Every row gives one point. Two turns around zero, p and q, are shown by what they do to some points. Where does a point land after both, in the order given? Backwards means that the second turn is done in reverse. Each puzzle has new turns, and all numbers are rounded.

Turn p:
-48; -1; 15 => -49; -2; -9
43; -22; -3 => 41; -23; 12
-12; 4; -13 => -5; 8; -16
17; 19; 1 => 14; 17; 13
Turn q:
14; 5; -1 => 14; 3; -4
-66; 6; -17 => -50; -3; 47
-14; 0; -19 => -12; 14; 15
22; 14; 13 => 27; -10; -6
20; -23; 31 => 4; -18; -40
23; -2; -7 => 17; 13; -12
Where do these land?
p, then q: -24; 6; -4 => -12; 5; 22
q, then p: 3; -15; 3 => 0; 5; -15
p, then q: -26; -37; -17 => -31; 37; -3
p, then q: 44; 36; -9 => 55; -17; -4
p, then q: 3; 10; 27 => -4; -29; -2

Turn p:
28; -14; -37; 31; -30; 11 => 5; 56; -12; -28; 2; 15
-34; 15; 21; -22; -10; 25 => 21; -27; 21; 24; -15; 24
17; 6; -34; -18; -31; 19 => -17; 31; 17; -11; -20; 33
-26; -1; 30; 0; 12; -1 => 20; -32; -4; 15; 3; -8
8; 1; -6; 36; -38; -15 => 26; 39; -8; -14; -17; -17
-20; -11; -25; -24; 16; -19 => -33; -7; -23; 24; -10; 4
-17; 45; 27; 9; 31; -13 => 10; -20; 28; 35; 19; -37
28; -23; 11; -23; 30; -20 => -36; -29; -11; -26; 11; -15
16; -18; 13; 10; 19; 14 => 4; -12; -7; -21; 28; 3
Turn q:
-11; 6; -23; 0; -5; 0 => -10; 3; -20; -11; -4; 8
-15; -35; 18; -22; -3; -37 => 15; -41; -1; -12; 4; -40
24; -2; 12; 29; 11; 20 => 10; 17; 11; 38; -1; 12
13; 11; -30; 16; -35; 32 => -23; -2; -10; 10; -7; 54
-29; 9; 13; -13; 6; -13 => -13; 2; 1; -19; 13; -28
18; 11; -11; -12; 3; 46 => 9; 20; 11; -5; 17; 44
-37; -24; 18; -6; 21; -31 => 8; -13; -15; -6; 17; -54
51; 28; 28; 31; -23; 8 => -15; 9; 48; 38; -33; 23
-15; -2; -25; -22; 24; -26 => 17; 6; -26; -34; -8; -20
Where do these land?
p, then q: -16; 32; -16; -15; -15; 39 => -18; 16; 30; 37; 23; 13
q, then p: 0; -32; 16; 23; 26; -3 => -3; 25; -12; -14; 20; -33
q, then p: 10; -33; 25; 34; 29; -13 => 8; 32; -13; -21; 15; -45
q, then p backwards: -18; 32; -21; 6; -2; -10 => 20; -17; -27; -7; -10; -20
p, then q: 13; 54; -8; 8; -18; 4 => -25; 12; 44; 13; -8; -24
p, then q backwards: -2; -41; -7; 20; 22; 12 => -29; -20; -30; -7; 5; 23
q, then p: -10; -18; 27; -36; -23; -16 => -12; -41; -31; -19; -7; -5
q, then p: 8; -31; 1; -21; -30; -14 => -4; -15; -32; -31; -4; 18
p, then q backwards: 14; 38; -16; -19; 11; 0 => 1; 27; 36; 11; -14; 8
